Each row of a before or after table is a point. One or more steps were done to the points. Then noise was added and the rows were shuffled. The steps act on how far a point lies along the listed directions, d1 being the first. What was done? A step turns or swaps two directions, mirrors them in a line or flattens them onto one, adds a multiple of one to another, or multiplies one. Angles are multiples of 10 degrees, from the lower direction toward the higher: turns from -170 to 170, lines from 10 to 170 but not 90. Use the fewest steps. Two steps may share a direction if one is a turn and the other turns, adds or multiplies; they go together, in the order done. Otherwise the lowest direction goes first.

Directions:
(1): [55 28]
(2): [ 28 -55]
Before:
[[-38 -21]
 [ 25   5]
 [ 24  -7]
 [-16 -52]
 [ 23 -12]
 [ -4   6]
 [ 40 -60]
 [ 47 -35]
 [-14  23]
 [ 33  10]
 [ -7  -9]
 [ 53  -5]
 [ 15 -54]]
After (13 x 2):
[[ 27  22]
 [ 31 -46]
 [ 55 -18]
 [-21  17]
 [ 21  15]
 [ 27  -5]
 [ 59 -42]
 [ -5   3]
 [ 51  14]
 [ 25   2]
 [  5 -57]
 [-29 -32]
 [ -3 -13]]
Steps: turn d1 and d2 by -20 degrees

Directions:
(1): [-10  13 -60]
(2): [45 43  1]
(3): [ 42 -43 -16]
Before, 9 rows:
[[-34   9 -30]
 [-45  28  -5]
 [  1  19  19]
 [ 32  21 -38]
 [ 48  -2  14]
 [ -9  11   2]
 [ 18 -30  16]
 [ 24  13  -8]
 [-20  39  19]]
After:
[[ 30   6   4]
 [  5 -36 -43]
 [ -4   9  -9]
 [ 57  -6 -15]
 [-17  -4 -49]
 [-13  33 -31]
 [ -6  28  -4]
 [ 21  24  43]
 [-13   2  42]]
Steps: multiply d1 by 1.3; turn d1 and d3 by 70 degrees

Directions:
(1): [ 19 -34 -18 -19  60  28]
(2): [ 29  -6 -40 -49 -26 -31]
Before (12 x 6):
[[-10   0  -6   0 -22 -16]
 [ -8  10   7  -3 -38 -35]
 [ 11   7 -22 -15 -26 -17]
 [-17   8  16  24  22  17]
 [-12   2   4  11   9  14]
 [ 19  15  -5  -8 -57 -29]
 [ -2   2  11  10 -13   6]
 [-17  17  25  33  -2   0]
 [ 16  -3 -13 -10  -1   2]
 [-24  14  42  40  -2   0]
 [ 22  15 -37 -36 -56 -36]
 [  0  17  -3  -7 -27  -8]]
After (12 x 6):
[[-13   7  13  14  13  19]
 [ 15 -16 -16  -8  36   7]
 [ 17  -7 -23 -26  14  -6]
 [-19 -11   8  15   7   9]
 [  9  -9   0   0   4  14]
 [-10   1  40  43  17  31]
 [-20 -12  31  28  27  16]
 [-38  23  41  61  -4  28]
 [-16   9  18  32  -2  15]
 [ 20 -31 -10 -20  47   5]
 [  2  -4 -20 -17   5   6]
 [  5   9  10   8 -20   1]]
Steps: turn d1 and d2 by 130 degrees

Directions:
(1): [-12  26  60  29 -15  20   6  16]
(2): [-10 -12  24  20  44 -10 -10 -53]
(3): [-16  25   6 -46  35  22  38   1]
(4): [ 19  46  -1 -20   0  14 -54 -14]
Before (13 x 8):
[[-10 -36 -24   0  46 -16  32 -26]
 [-25   9  60  32  28  -2  22  -8]
 [  1   2   8  -6 -41  12  -8  37]
 [-15 -19  32  37  11  -7  10 -10]
 [-34  -9  36  34  28   3  13  -3]
 [ -9  19  22  18 -17  13 -29  -8]
 [-24 -18   8  -5  30 -11  49 -34]
 [  8  21  -4  10 -37  -2 -14  21]
 [ 17   1   7 -16  -9   4 -29   2]
 [ -6 -34  -8   1  45 -11  48 -22]
 [-17 -17  49  52   8  10   2 -28]
 [ -3  11  14  -1 -30   4  -6  23]
 [  6  43  21 -10 -36  20 -25  23]]
After, 13 rows:
[[-10 -45 -36  -6 -11 -21  37  11]
 [  2  53  35   7  22  26 -30 -19]
 [  1  13 -34 -25  24   3 -50 -11]
 [ -4 -26 -25  16 -20 -22  18   9]
 [ 20  12 -26 -12   3  -4 -42 -11]
 [ -6 -32 -13  -3  -1 -19   8  -5]
 [-13 -50  -6   3   2 -19  13   0]
 [ 17  22 -42 -39  35 -13 -35 -18]
 [ 24  11 -53 -24 -13   8 -50 -11]
 [  9  52  37  -6  36  22 -30 -34]
 [  9 -24   4  -9 -22   1   8  25]
 [ -2 -18 -43 -12 -29  -3  -2  19]
 [ -2  47  25 -26  28  11 -22 -50]]
Steps: multiply d1 by -1; turn d2 and d4 by 120 degrees; add 0.7 times d3 to d2

Directions:
(1): [-26  -2  35  60   7 -41 -38  -5 -21]
(2): [  9  26  11   1  51 -15  43 -59  -8]
(3): [ -7   0  27  -3 -51   9 -12 -58  46]
(4): [-14  60 -20  24 -33  38   3  -8 -42]
Before:
[[ 20  -8 -17  -7  -1  -2  14  22   0]
 [  7  10  12  -3 -10   5   7 -16  10]
 [ 12   4  11 -21  -9   6  22 -21  25]
 [  1 -22  19 -17  15 -12   8 -25  31]
 [ 17   8  -9 -14  -3  13  17 -12   4]
 [ 13  18  -9  -8  -2  15  15  -1   0]
 [-12   2  35  11  13 -28   2 -60  20]
 [ 12  -9   4 -25  17   2  21  -4   3]
 [  5  -7  21  -3  15 -13   1 -22  19]
 [ 10 -25  11 -16   8 -10   1  -3  30]]
After:
[[ -1  17  15  13  18  -8   4 -24  -6]
 [-14   4  35  24  24 -36  -2 -49   5]
 [-12  23   9  19  28  -8  12 -24 -22]
 [ 19   8 -20  -3  -5   7  18  15  -7]
 [ -3  30   0  18  13   5   9 -11 -24]
 [ 13  -8  -3  -4  18  -7   2  23   3]
 [  7   7   2  -9  24   1  22  -1 -20]
 [  4  -1  15  12  12 -16  -3   7  -5]
 [ 15  -8  -5   2  23 -10   5  15 -10]
 [  1   8  12  17  28 -21  10  12 -21]]
Steps: mirror d1 and d3 in the line at 40 degrees; mirror d2 and d4 in the line at 160 degrees

Directions:
(1): [ 60 -14  -5  -5  41   7 -33  41   4   4  27]
(2): [  5 -24 -28 -20 -35  44  -2  37 -21   6 -48]
Before:
[[ 23 -21 -14 -19  13  13 -15  27  -5   2  -2]
 [ -3  11  16  13  22 -29   3 -33   7  -1  31]
 [  3  -6 -20 -20 -12  21  11  23 -11   9 -20]
 [-12  -9   8  -2 -19   2  25  -9   1  -7 -13]
 [-38  29  22   2 -11 -26  23 -42   5  -5  12]
 [ 26  -3  15   6  28 -12 -17   6  11   0  37]
 [ 31  -5  -2  -6  20   5 -22  15   7   8  15]
 [-13  -3  13   8   0   2   4  -4   9   0   1]]
After, 8 rows:
[[-12 -18   0  -9 -31  16  25   3  -7  -5 -27]
 [  2  -5 -20 -18 -12  21  10  23 -11   9 -19]
 [ -3   9  15  13  23 -28   1 -33   3  -2  29]
 [ 30   7  13   5  39 -17 -21  -4  17   4  40]
 [-34  13   5 -10 -34   3  22 -20  -7  -3 -15]
 [ 22 -10   0 -11  28  -5 -13  11   4  -1  19]
 [-12  -6  10   7  -5   7   4   1   6   0  -4]
 [ 25  10  27  16  45 -35 -16 -13  20  -3  59]]
Steps: add -1 times d1 to d2

Directions:
(1): [  0  52 -20 -15  11  -3 -22  44   8   5  53  22]
(2): [-29   6 -12  13   4  26  41  40  22   0  -1 -60]
(3): [-52 -41  30 -24 -17 -22  -9  25  -6 -34  24   8]
Before, 13 rows:
[[-19  -9  -4   1   2  16  27  15  17   0  -1 -21]
 [  3   9  -1   0  13   4  -5  -2  -8   4   3  10]
 [  7 -43  13   1   6 -12  -5 -39 -15   4 -18  12]
 [-27  -4 -12   4  -2  11  32  30  25  -4   7 -50]
 [  3   7 -10  13   7   5  19  10  -1  17  -1  -7]
 [-39 -22   5  -1  -8  25  36  25   6  -5  -8 -44]
 [ 26  18 -20  13  12   0  -5 -16  -7  25 -10   0]
 [  9   4   2  12  -6  -9   1 -17  -3   7 -18  -6]
 [ 30 -11   6   7   0  -7 -11 -34   3   6 -15  12]
 [ 17 -21   5   5   5  -4 -14 -47 -13   8 -25   7]
 [-26 -12  -2   4 -11  -7  19  13   6   4  -9 -25]
 [  0   3  -6   5   1   4   0  -5   4  -5  -5   0]
 [-17  12 -21  18  11  33  42  30  20   0 -12 -60]]
After, 13 rows:
[[-10  -3  -2   0  -2  -1  -3  -4   4 -11   0   1]
 [-20 -23   6   4  -2  -5  19  11  -7   0   0  -4]
 [ -7  18 -16   1  -3  -4   7  19   9  15   4 -11]
 [-10  29 -21  -4   8  27  19  33   7  16  15 -22]
 [-41 -13   0  -2  -2  15  24  36   9 -18   6 -38]
 [ -6   5 -10   2   5  16  17  14  16   5   3 -11]
 [ -7   8 -21   6   4  14  22  17  24   8   0 -38]
 [-22  -6  16  -7 -12 -22 -11  14  -3 -11  12   2]
 [-29 -14  13 -26   1 -20 -31  12  -9 -14  37  21]
 [-15 -21  20 -15 -10 -22 -22   2   6 -19  23  21]
 [ -3 -10   7   1  11   2   0  -6 -10  -3  -2   1]
 [-39 -45  21  -9 -12 -26  -8   4 -17 -17   2   0]
 [-11  -2  -1 -20  12 -19 -24  14  -7   2  41  28]]
Steps: turn d1 and d3 by -150 degrees; multiply d3 by 1.6; multiply d2 by 0.7
